Every row gives one point. Each copy is the shape, with its points in the same order, turned, moved and blurred by noise. Say if it was mirrored as well.
(in the rows, 128 means zero)

Shape (8 x 3):
[[129 131 167]
 [119 120  82]
 [ 87 156 114]
 [140 114 202]
 [136 115 105]
 [138 176 117]
 [125 205  99]
 [127 116  75]]
Copy 1, 8 rows:
[[126 101 132]
 [154 177 131]
 [129 158 181]
 [128  66 115]
 [148 161 113]
 [ 89 158 140]
 [ 69 184 164]
 [149 184 119]]
Copy 1 is: mirrored
Copy 2, 8 rows:
[[ 92 157 160]
 [170 146 118]
 [129 186 106]
 [ 71 152 193]
 [149 133 138]
 [104 141  93]
 [103 157  61]
 [174 136 116]]
Copy 2 is: mirrored
Copy 3 (8 x 3):
[[126 116 158]
 [138 144  80]
 [143 178 124]
 [100  90 185]
 [133 116  94]
 [180 134 129]
 [202 158 128]
 [139 140  66]]
Copy 3 is: only turned
Copy 4, 8 rows:
[[139 105 108]
 [149 168 163]
 [104 132 166]
 [160  80  81]
 [154 159 137]
 [ 99 158 116]
 [ 70 170 131]
 [152 178 164]]
Copy 4 is: mirrored

Shape, 9 rows:
[[170  95 115 107 128 150]
 [ 99 199 149  50 194 103]
 [156 112 115 122 107 173]
 [143 139  82 101  98 103]
 [178 109 139 141  98 123]
 [102  85 138 131 178 121]
 [112 171 110  96 197  99]
 [183 109 102 136 138 132]
 [ 99 176 130 120 179 127]]
Copy 1:
[[133 140 154 145 162  94]
 [174 171  75  65 122 190]
 [141 148 190 141 151 101]
 [120 146 143 169 102 140]
 [ 82 137 178 134 156 112]
 [142  89 127  76 130  92]
 [152 161  84  80  94 136]
 [105 156 147 138 140  77]
 [154 160 128  62  98 141]]
Copy 1 is: mirrored
Copy 2 (9 x 6):
[[ 97 111 114 160 138  89]
 [234  90 182  93 151 109]
 [107 140  95 140 111  81]
 [130 160 175 168 126  75]
 [121 144 102 182 111 125]
 [107 103 158 105 110 160]
 [164 124 201 111 174 125]
 [ 90 134 120 161 155 126]
 [175 140 151  81 144 138]]
Copy 2 is: only turned
Copy 3:
[[121  63 130 134 140 123]
 [ 57 155  81 127 161 227]
 [138  77 115 131 153  96]
 [ 82 114 119 174 129 109]
 [133  95 132 118 101  93]
 [158 122 165 130 153 178]
 [ 99 138  92 170 136 210]
 [137  66 121 152 109 126]
 [126 157  88 143 155 187]]
Copy 3 is: mirrored
Copy 4:
[[103 115  83 122 140 168]
 [182 123 132 188 203  64]
 [ 99 106 119 131 128 185]
 [176 103  92 114 119 148]
 [117 159  98 121 106 174]
 [ 88 140 118  92 170  97]
 [152 107 113 156 159  57]
 [106 122  80 132 110 143]
 [139 118 158 160 157  77]]
Copy 4 is: mirrored

Shape, 11 rows:
[[ 52 146 173 111 172 162 100  89]
 [101 187 149 116 124 143  92 135]
 [154 146  99 150 111 124 130 121]
 [113 163  91 117 139 119 120  90]
 [ 67 147 133 115  82 128  78 162]
 [166 144 107 151 138  54 142 127]
 [160 124 106 177 157 109 106  96]
 [158 123 116 171 121 112 176  73]
 [ 95 170 174 103  64 139  65 128]
 [139 161 127 157  99 126 131 154]
 [121 103 151  85 177 179 137  73]]
Copy 1 (11 x 8):
[[137 140 178  25 107  56 108 158]
 [100 147 169  98 144  86 116 191]
 [150 129 145 146 129 149 118 161]
 [166 164 158 130 116 104 101 155]
 [ 58 149 139 106  98  90 127 169]
 [179 123 154 176 129 128 178 150]
 [190  87 160 138 107 130 121 158]
 [204 136 149 115 107 181 146 153]
 [ 69 154 120  82 121  91 125 224]
 [110 125 160 133 139 155 141 175]
 [183 127 128  31 146  98  92 119]]
Copy 1 is: only turned
Copy 2, 11 rows:
[[155 159 160  76 146 179 177 170]
 [136 183 158 135 150 133 117 141]
 [ 99 128 139 168 103 122 121 122]
 [103 147 153 173 113 161 129 170]
 [182 196 159 137 105 126  92 161]
 [115  86 155 190 123  97 125 146]
 [109  69 151 144 109 147 130 109]
 [105 105 142 185  90 129 182 106]
 [179 218 147 154 148 148 100 123]
 [119 152 144 159 114  91 111 115]
 [125 125  79 110 138 185 184 159]]
Copy 2 is: mirrored
Copy 3 (11 x 8):
[[178  82 185  50 143 146 104 137]
 [121 134 167  91 161 155 138 140]
 [145 168 135 169 121 134 129 114]
 [161 136 144 156 162 134 104 121]
 [103 122 127  88 128 202 122 136]
 [136 170 110 180 124  92 116 169]
 [191 184 123 126 111 100 115 135]
 [181 147 161 188  83  91 129 111]
 [ 83 153 193  80 127 200  97 138]
 [120 159 148 144 119 141 158 129]
 [168 104 180  89 133  75  86  69]]
Copy 3 is: only turned

Shape:
[[ 79 135 152 116 126 143 162 179 117  55 126]
 [101 117 100 126 147 139 129 108 162  74  47]
 [141 127 122 101 145  89 143 121 129 134 105]
 [ 82 105  90 163  74 102 146 108 136 135 167]
 [106 209  85 114 109  92  73 107 143 119 168]
 [145 125 166 137 118  98  98 126  53 117  69]
 [108  99 119  91 142 109 145 129 162 138 122]
 [180 145  88 100  61 163 130 135 166 133  82]
 [ 87 133  94 150 142 168 123 197 111 120 148]
 [ 86  91 110 107 144 138 129 113 159  89 163]
 [ 94 117 108 177 141 100 154 130 169  74 151]
 [229 115  99  95 109 104 144 197 119 103 177]
 [209 137 111 108 137  99 161 139  48 134 163]
 [130 149 145 121 151 125 126 113 160 114 157]]
Copy 1, 14 rows:
[[106 218 143 119  84 137  95 122  55 161 137]
 [137 152 139  61 139 159 100 167 109 210 137]
 [107 124 148 129 144 162 108 158 119 128 144]
 [ 86 141 124 107 133  60 164 120 120 138 161]
 [ 61 101  65  84  94 166 170 122 101 117 136]
 [131 146 185 118 184 200 142  91  77 133 129]
 [116 129 147 101 117 121  84 167 119 121 144]
 [128 110  71 118 181 125  80 132  97 162  74]
 [162 201  99 114  90 119 152 139  79 118 124]
 [115 134 154  89  63  99 118 150 108 154 138]
 [ 87 193 134 100  90 112 140 138 154 174 144]
 [ 86 148 133 201 127 133 118 156 113 102  28]
 [109 121 152 233 140 169 157 138 100 110 107]
 [107 128 124 116  82 155 106 117 136 135 137]]
Copy 1 is: mirrored
Copy 2 (14 x 11):
[[ 78  80  75  98 145  84 132 165  97  96 102]
 [105  92  90  81 131 174 136  72 130 112 117]
 [158 146 120 106 146 126 125 118 122 109  86]
 [113 106 182 108  87 103  73 125 118 166  83]
 [208  57 180  86 125 124 147 136  72 159 109]
 [139 145 108 166 134  79 151  59  63  96 124]
 [145 129 150  99 141 133 105 137 165  88 103]
 [139 117 135 127  62 155 208 122 146 133  63]
 [ 70 107 155 120 150 102 154 169 103 144 149]
 [118  91 134  87 111 139  79 152 133 100 131]
 [107 113 110  50 120 111  77 144 114 168 113]
 [153 203 119 100  76 119 175 200  81 118  96]
 [156 206 128 169 119 122 128 168  51 133  76]
 [172 104 112 116 132 130 115 153 133 137 122]]
Copy 2 is: only turned

Shape (16 x 12):
[[133 150 161 105  96 100 149 118 107 184 114 120]
 [157 146 102 156 127 148 115  96 142 163 100 111]
 [ 90  99 196 162 190 129 165 137 126  85 171 131]
 [127 102 101 125 102 109 174  77 122 175 132 105]
 [140 140 113 101 175 180 170 163 156 128 154  93]
 [141 136 183 114 173 136 181 155 175  79 197 163]
 [193 139 125 143  93 124 131  95 107 148 132  99]
 [ 84 179 118  97 176 191 113 156 128 139 153  65]
 [ 98 125 103 129 157 148 102 198 156 126 148  90]
 [ 98 118 151 135  76 114 164  94 123 132  66 144]
 [169  97 120 137  98 136 117  99 111 197 126 155]
 [150 116 136 141  77 175 157 121 106 149 144 125]
 [ 89 108 201 128 141 121 144 129 186  47 219 144]
 [128 163  67 132 163 147 111 191 104 102 166  93]
 [134 132  97  74 174 168 103 145 109 102 147 109]
 [149  94 134 122  95 125 125 121 114 164  74  68]]
Copy 1:
[[141 119 139 161 121 147 133 179 117 157 181 174]
 [153 152  76 110 124 164 136 156 108 131 114 159]
 [116 156 169 149  91  84  99  93 152 181 125  68]
 [199 134 148  93 120 143 144 150 109 154 162 164]
 [110 174 125 135 111  92 155 100  50 119 134 112]
 [ 88 134 151 137 118  60  80 124  71 174 134  53]
 [134 113 117  91 128 174 131 173 115 115 154 140]
 [132 212 121 199 128 130 162 104  70  94 131 106]
 [128 159 153 175 114 110 149 106  79  99  65 134]
 [152 129 133 128 173 123 141 160 162 201 143 183]
 [148 120 126 102 112 185  92 145  95 156 134 196]
 [105 150 158  93 143 172 132 140  99 156 149 155]
 [127 121 189 156 152  88  86 107 107 189  99  17]
 [116 194 154 146 122 106 126 136  87  43  93 122]
 [131 167 127 156 146 111 100  85  83  69 138 132]
 [147  97 123 129 131 161 180 126 141 126 141 192]]
Copy 1 is: only turned
Copy 2 (16 x 12):
[[131 188 145 125 133 139 126  70 182 141 124 103]
 [179 164 168 117 175 153 132 103 112 151  96 141]
 [ 84 102 116 213 116 105 142 155 113 168 140 126]
 [145 170 124 164 150 185 109  47 129 141  97 119]
 [112 150 114 137 188 128  60 155 109 131 142 144]
 [ 59  79 100 152 180 116 113 153 122 169 166  88]
 [154 130 183 119 157 183 108  89 164 152  92 127]
 [ 96 194 142 107 138  90  64 144  90 145 131 182]
 [147 152 107 119 129  80  61 158  94 153  98 132]
 [128 176 138 148 124 159 179  87 134 100  83  78]
 [189 151 114 110 143 193 147  83 161 165 108 132]
 [128 157 135 124 131 207 112 131 149 148 103 118]
 [ 26  72  95 161 138 101 133 141 101 195 103  87]
 [154 120 153 103 113 107  36 148  81 136 136 145]
 [119 115 118  90 141 114  80 125 105 112 130 184]
 [166 176 141 143 144 143 116  99 179 109  52 142]]
Copy 2 is: mirrored
